Each point is reached from the start by the listed moves, each made 0, 1 or 2 times, or once backwards (-1), plus a little noise. Say if it took an odd or an even number of moves. Then give how often each move was made.
In the rows, 128 means zero.

Moves:
(1): [171 146]
(2): [ 94 191]
Start: [111 112]
Points:
[110 110] => even (0, 0)
[146  49] => odd (0, -1)
[124 195] => even (1, 1)

Moves:
(1): [153 126 125 129 124 131 136 119 127]
(2): [128 165 135 137 133 118 118 125 123]
(3): [127 123 158 137 129 134 132 129 143]
(4): [126 123 122 166 123 130 126 125 118]
(5): [132 127 126 136 159 130 134 125 123]
(6): [125 132 120 129 131 154 119 124 134]
(7): [118 140 120 135 127 137 161 131 122]
(8): [139 124 136 129 129 137 125 157 119]
(9): [134 124 112 137 125 116 130 150 171]
Start: [125 143 126 155 134 137 118 119 106]
Points:
[163 125  96 125 156 152 208 180  65] => even (1, -1, -1, -1, 1, -1, 2, 2, 0)
[ 86 113 162 184 195 161 176 101 133] => even (-1, -1, 2, 0, 2, 0, 1, -1, 0)
[113 144 151 167 173 165 149 202 217] => even (-1, 0, 2, -1, 1, 1, 1, 1, 2)
[125 145 105 249 180 117 209 164 168] => odd (0, 0, 1, 1, 2, -1, 2, 0, 2)

Moves:
(1): [155 132 129 129 138 126 134 127 128 132 131 136 124 129 129 131 129 135
 128 126 135 131]
(2): [117 157 125 125 126 132 118 128 134 134 126 131 134 123 126 124 123 128
 126 132 134 136]
(3): [128 125 161 134 127 130 120 134 126 129 125 121 129 126 126 134 129 114
 135 129 133 129]
(4): [129 140 124 163 125 123 133 125 128 119 131 130 124 126 131 126 126 129
 127 125 128 128]
(5): [118 129 127 128 156 129 130 124 125 127 134 130 129 128 125 129 128 124
 129 124 126 130]
(6): [129 124 129 133 130 155 133 125 134 129 132 129 123 124 123 123 135 135
 121 127 133 131]
(7): [128 144 137 117 120 120 166 116 128 127 126 124 120 125 126 125 127 126
 138 133 119 124]
(8): [127 128 130 132 130 131 133 157 125 130 127 131 128 123 122 130 130 128
 127 132 123 128]
(9): [130 129 125 128 129 129 127 129 159 124 126 136 128 133 126 125 131 125
 137 123 130 127]
(10): [124 127 133 135 130 127 129 121 132 158 127 127 132 127 121 132 129 128
 126 132 125 117]
(11): [130 132 126 129 123 125 125 129 130 127 156 123 137 132 127 120 125 132
 134 126 131 124]
(12): [126 128 132 124 129 129 132 125 121 126 135 159 130 125 125 125 133 123
 119 129 123 130]
(13): [129 130 126 129 128 131 131 127 125 125 126 128 152 127 130 129 129 125
 132 123 125 132]
(14): [123 134 132 127 130 131 128 132 125 132 125 131 131 148 126 124 129 129
 129 128 123 130]
(15): [126 124 132 126 130 130 129 131 134 128 131 127 130 128 148 130 129 130
 126 131 127 125]
(16): [127 128 125 129 126 135 129 130 127 124 132 132 128 133 123 149 128 126
 130 131 129 125]
(17): [127 128 126 129 130 127 125 129 125 128 129 126 123 123 128 130 156 132
 133 137 126 129]
(18): [124 126 136 127 126 121 122 127 138 125 125 129 131 127 122 133 123 153
 129 126 130 131]
(19): [125 123 125 130 124 136 127 129 121 131 122 135 131 125 140 124 122 129
 158 127 128 128]
(20): [133 123 129 128 131 130 127 124 125 122 129 128 130 129 126 127 124 128
 129 148 125 127]
Start: [124 132 118 134 114 115 141 111 135 125 133 128 142 122 122 113 128 125
 143 126 134 130]
Points:
[173 125 121 132 169 180 249  44 118 113 115 133 126 127 111 145  97 129
 224 124 136 129] => even (2, -1, 0, 0, 2, 2, 2, -1, 0, 0, -1, -1, 1, 0, -1, 2, -1, 0, 2, 1)
[105 159 115 193 106 192 178 120 185 171 158 118 142 107 141 134 176 154
 224 180 133 101] => even (0, 1, 0, 1, 0, 2, 1, 1, 1, 2, 1, -1, 0, 0, 2, 2, 2, 0, 2, 1)
[157  80 205 150 135 141 141 143 183 115 141 200 114 109 126  98 174 134
 176 148 138 130] => odd (1, -1, 2, 0, 0, 1, 0, 1, 2, 0, 0, 2, -1, 0, 1, -1, 1, 1, 1, 1)
[ 83 176  70 196 115  73 125  55 178 115 182 127 221 100 155  71 121 154
 201 127 124 124] => odd (-1, 1, -1, 2, 1, -1, 0, -1, 1, 1, 2, 0, 2, -1, 1, -1, 1, 1, 1, 1)
[ 72 112 112 126 148 189  81  71 171 186 171 162 147 112  99  93 190 137
 157 164 147 119] => even (-1, 1, 0, -1, 1, 2, -1, -1, 1, 2, 1, 1, -1, 0, 0, 0, 2, 0, 1, 1)
[147 117 162 239 178 146 145 166 190 159 228 204 143 171 108  97 168  98
 100 140 121  99] => even (1, -1, 1, 2, 1, 1, -1, 2, 2, 2, 2, 2, -1, 2, 2, 0, 0, -1, -1, 1)

Moves:
(1): [158 119 126 120 125 124 133 129 121 125 129 127 113 136 127 125 133 127
 112 115 134 123 129 129 137 129]
(2): [132 151 130 129 134 129 137 128 135 128 131 125 131 133 132 128 126 125
 129 130 136 134 131 127 132 125]
(3): [126 130 149 129 137 130 128 129 135 133 126 124 126 124 118 125 130 133
 125 127 128 118 131 131 124 129]
(4): [125 130 119 157 132 148 123 127 119 125 129 123 129 127 125 133 119 123
 126 133 119 113 132 122 131 133]
(5): [126 124 119 119 150 128 125 126 121 125 128 131 127 124 126 126 129 127
 129 127 130 130 132 126 125 130]
(6): [120 131 124 116 128 151 125 144 127 129 123 127 128 128 125 133 129 125
 135 125 128 131 131 126 127 125]
(7): [124 120 125 132 131 129 158 135 128 135 136 131 131 135 124 140 119 121
 142 131 123 126 133 118 124 116]
(8): [129 131 129 133 123 117 126 149 119 120 128 130 130 124 128 129 128 133
 127 126 130 131 134 131 126 127]
(9): [133 119 127 143 139 132 123 137 150 120 140 136 127 138 146 124 139 132
 124 121 124 139 132 127 120 122]
(10): [136 129 119 122 129 129 127 137 125 157 138 125 149 125 132 123 141 125
 127 128 124 128 133 138 129 126]
(11): [127 125 139 128 126 133 122 128 118 123 147 135 125 135 129 116 124 126
 137 135 134 124 133 128 134 133]
(12): [134 122 125 125 124 126 130 126 125 135 121 160 127 126 144 129 122 136
 119 127 128 127 148 119 146 126]
(13): [137 129 127 125 131 138 132 127 127 115 131 136 150 129 118 125 129 135
 126 126 125 128 127 133 134 125]
(14): [128 124 127 133 127 119 126 127 123 132 113 136 135 154 137 131 129 125
 127 123 136 123 124 122 122 133]
(15): [127 126 138 122 135 133 133 130 129 113 128 110 138 124 158 129 120 135
 132 130 123 115 126 126 121 127]
(16): [118 125 131 130 132 125 123 128 132 119 133 125 133 127 128 163 131 129
 130 130 139 116 131 140 142 125]
(17): [123 131 123 134 126 130 131 122 118 125 121 135 124 129 129 128 147 141
 127 130 127 128 124 128 127 115]
(18): [127 131 116 122 119 131 126 126 130 131 129 128 127 134 127 133 116 152
 127 120 125 131 137 131 122 131]
(19): [146 126 128 137 129 129 127 132 124 134 121 140 130 125 131 129 125 139
 149 127 132 135 123 132 134 138]
(20): [136 129 125 125 125 130 123 133 135 126 130 128 127 130 124 132 124 136
 125 156 127 121 127 128 125 130]
(21): [130 119 123 136 120 133 136 127 132 133 128 125 133 119 129 120 128 133
 123 130 159 127 132 125 124 133]
(22): [135 121 138 132 128 132 125 125 121 134 121 123 131 136 128 134 122 133
 118 136 130 149 132 132 127 128]
(23): [133 127 132 125 125 131 122 123 131 123 125 123 130 130 130 129 133 124
 136 128 126 127 145 132 117 125]
(24): [125 122 122 127 128 131 138 131 126 122 123 137 121 131 135 123 125 124
 122 128 129 124 126 154 122 131]
Start: [151 131 121 120 101 137 126 143 136 111 129 121 121 145 133 102 129 126
 126 132 120 128 131 118 119 154]
Points:
[156 149 135 159 125 212 235 141 156  90 180 116 134 223 105 100 108 157
  92  97 108 120 136 167 100 112] => even (1, 2, 2, 1, -1, 0, 2, -1, 1, 0, 1, -1, 2, 0, 0, 0, 1, 2, -1, -1, 0, 1, -1, 2)
[ 89 128 107  52 170 207 236 177 129 154 159  91 171  97  75 145 197 100
 128 157 192  83 125 197 119  90] => even (0, 1, 2, -1, 2, 2, 2, -1, -1, 2, 0, -1, 1, -1, 0, 2, 2, -1, -1, 0, 2, 0, -1, 2)
[109  82  82  76 126 169 160 155  82 109  80 126 130 199 219 119 144 120
 170 131  94 110 186  27  52 101] => odd (0, -1, -1, 0, 2, 2, 2, 0, 0, 0, 0, 1, -1, 2, 2, -1, 2, 0, -1, 0, 0, 0, 2, -1)
[195 127 168 184 104 117 203 177 144  53 133 134 187 218 201 198  56 187
 179 210 200  88 119 110 145 156] => odd (0, 2, 0, 0, -1, -1, 2, 1, 0, -1, 1, 0, 1, 2, 2, 2, 0, 0, 2, 2, 1, 1, -1, 0)
[244  85 103 120 143 178 153 159 154 144 166 196  96 149 248  86 191 176
  92 138 161  98 211 187 147 128] => odd (2, 1, 1, 0, 1, 0, 0, -1, 2, 2, 1, 2, -1, -1, 1, 1, 2, 0, 1, 1, 1, 0, 1, 2)
[161 146 106 139 115 108  56 177 130  64 154 249 157 202 185 145 159 218
 186  80 144 200 199 167 156 150] => even (-1, 1, -1, -1, 1, 0, -1, 2, 2, 0, 2, 1, 1, 1, -1, 2, 1, 2, 2, -1, -1, 0, 1, 0)
[204  95  67  42 110 198  88 134 127 117 120 203 124 135  81 115 140 203
  79  66 160  98 197 105 184 170] => odd (2, -1, 1, 0, 2, 2, -1, -1, 0, 0, 0, 2, 2, 0, -1, 1, 0, 2, 0, 0, 1, -1, 0, -1)
[128 170  87 120 136 182 152 205 135 124 131 115 195 180 205 185  56 201
 134 198 118 105 178 109 116 145] => even (-1, 2, 0, 1, 1, 1, 1, 1, 0, 1, 0, 1, 0, 1, 2, 1, 0, 2, 0, 2, 0, 1, -1, 0)
[ 90 111 149 157 202 218  79 107 135  81 147  54 181 146 131 138 167 118
 132 129  47  84 168 151  66 125] => even (-1, -1, 2, 2, 2, 0, 0, -1, 1, 1, 0, -1, 1, 0, 1, 1, 1, 0, -1, -1, -1, 1, 2, 0)
[174 104  97 119 141 145 109 139 101 134 104 149 193 162 135 132 116  95
 119 165 171  70 171 114 139 184] => odd (0, 0, 0, 1, 2, 0, 0, 0, -1, 1, 0, 1, 1, 2, 0, 1, -1, -1, 0, 1, 1, 0, 1, 0)

Moves:
(1): [134 130 137 121 133 122 126 143 133 121 153 118 133 131 132 132 119 122
 136 119 119 130 139 133]
(2): [116 174 138 125 138 120 135 142 140 127 117 137 116 124 137 138 110 154
 120 129 121 130 125 129]
(3): [133 125 116 128 145 114 140 138 123 125 125 117 149 143 123 108 139 137
 108 124 120 140 129 118]
(4): [123 131 139 135 134 137 130 123 131 124 140 152 131 120 143 121 137 128
 124 125 130 123 133 119]
(5): [123 120 140 130 122 121 132 120 130 127 128 126 128 132 127 138 115 125
 129 118 133 122 122 126]
(6): [126 139 142 126 130 145 131 120 133 133 129 128 134 119 133 130 139 138
 117 137 125 141 148 127]
(7): [107 124 118 112 134 145 138 115 129 118 125 131 128 127 136 108 122 124
 120 128 138 126 125 133]
(8): [120 118 126 130 120 113 131 136 154 137 133 126 118 139 122 116 128 110
 126 130 126 131 134 136]
(9): [119 121 125 126 137 126 126 126 126 124 120 128 134 139 136 136 133 131
 122 135 125 120 127 120]
(10): [117 115 116 128 118 123 132 124 119 132 128 121 122 109 148 145 126 125
 123 141 122 132 136 145]
(11): [112 125 127 135 130 133 122 131 123 134 127 110 141 124 127 133 133 119
 122 122 129 119 114 137]
(12): [122 136 117 113 131 112 138 125 122 130 143 123 115 135 133 136 147 111
 120 125 131 119 133 130]
(13): [137 143 142 136 129 137 110 118 126 138 127 115 129 111 123 122 115 119
 133 117 137 147 120 126]
(14): [135 141 123 102 113 123 137 147 132 104 123 115 138 125 139 138 132 120
 123 132 148 122 133 134]
(15): [115 114 110 130 128 103 120 124 151 109 125 139 126 128 102 126 130 126
 122 126 159 136 121 124]
(16): [130 118 123 133 141 131 140 133 140 123 107 119 129 128 113 134 141 124
 124 124 133 114 127 133]
(17): [130 143 125 133 131 120 130 115 121 132 114 132 146 138 132 137 121 120
 140 132 112 143 124 134]
(18): [119 133 117 134 131 120 126 131 120 131 130 123 129 129 125 135 122 116
 123 123 127 131 137 115]
(19): [123 133 138 124 135 129 132 123 120 127 130 127 141 129 122 113 128 122
 117 135 118 127 133 139]
(20): [128 125 143 125 122 142 129 122 129 115 123 127 133 124 126 128 133 129
 118 133 117 126 127 129]
(21): [128 128 130 126 131 128 138 121 126 113 139 125 107 135 129 122 145 131
 139 137 139 117 128 132]
(22): [132 125 111 129 122 121 123 134 114 129 111 120 131 121 124 123 137 134
 131 131 116 140 141 133]
(23): [138 120 125 125 127 119 127 117 137 117 122 121 143 129 128 119 128 133
 140 127 107 111 116 106]
(24): [116 125 139 113 126 131 121 125 129 118 106 131 124 122 113 142 134 121
 139 156 141 137 123 114]
Start: [129 126 120 126 147 129 130 124 115 152 121 136 116 130 133 114 129 135
 122 132 144 131 143 119]
Points:
[ 78 143 134  86 153  62  98 136 112  62  66 129 133  61 136 202  87 105
 172 151 181 118 146  82] => even (2, 1, -1, 2, 2, -1, 0, -1, 1, 1, 0, 0, 1, 1, 1, 1, 0, 1, 1, -1, 0, 2, 1, 2)
[153  45 128 108 148 164 156 111 177  62  68  86 220 147  66  40 178 147
  79 103 178 124  99  90] => even (0, -1, 2, 0, 1, 1, 1, 0, -1, -1, 1, -1, 0, 1, 1, 1, 0, -1, -1, 2, 0, 0, 1, 0)
[ 56  47   7 144 154 130 128 141 112  89 160 179 118 119  87   8 187  83
  52  77 222 120 177 123] => odd (0, -1, 0, 2, -1, -1, 2, 0, -1, -1, 1, 0, -1, 0, 2, 0, -1, 2, 0, 1, 0, 2, -1, -1)
[199 131  79  72  83  52 144 101  72 117 150  42 142 126 141  82 131  95
 153 104 139 138 195 113] => odd (0, -1, 0, -1, 2, 1, 0, 0, -1, 0, -1, 1, 1, 2, 0, -1, 0, 1, 1, -1, 1, 2, 2, -1)
